Each wall is flat, endless, passes through zero and stands at right angles to its row. A trip goes straight from one point to another. Which walls does it cross, in order?

Walls:
(1): [-0.34  0.13]
(2): [ 0.27 -0.08]
(3): [-0.26  0.75]
(4): [-0.08  0.13]
Trips:
[ 0.38 -0.25] to [ 0.46 -0.22] -> none
[ 0.21 -0.74] to [-0.89  0.35] -> 2, 1, 4, 3
[ 0.43 -0.11] to [ 0.12 -0.25] -> none
[ 0.30 -0.41] to [0.28 0.06] -> none
[-0.63 -0.30] to [-0.12  0.12] -> 3
[ 0.21 -0.68] to [-0.26 -0.31] -> 2, 1
[-0.45  0.02] to [-0.14 -0.16] -> 3, 4

Walls:
(1): [-0.14  0.12  0.16 -0.33  0.54  0.12  0.92 -0.48 -0.24]
(2): [-0.17 -0.18  0.56 -0.40 -0.35 -0.09 -0.36 -0.17  0.33]
(3): [-0.39 -0.91  0.12  0.14 -0.73 -0.08 -0.30  0.26  0.16]
(4): [-0.05 -0.17 -0.82 -0.15  0.55  0.41 -0.68 -0.91 -0.01]
(5): [ 0.33  0.00  0.47  0.32 -0.24 -0.15 -0.05  0.01 -0.76]
Trips:
[ 0.96 -0.54  0.69  0.27  0.01  0.25  0.31  0.19  0.02] to [ 0.66  0.18 -0.28  0.21  0.48  0.33  0.11  0.06 -0.69] -> 2, 3, 4
[ 0.07 -0.14  0.33 -0.36  0.33  0.09  0.66  0.58 -0.45] to [-0.37 -0.20 -0.51  0.31  0.16 -0.10 -0.56  0.15 -0.74] -> 3, 4, 1
[-0.48 -0.06 -0.38 -0.16 -0.13  0.55  0.29  0.01  0.20] to [ 0.41  0.01 -0.79  0.01 -0.08  0.14  0.45 -0.09 -0.17] -> 3
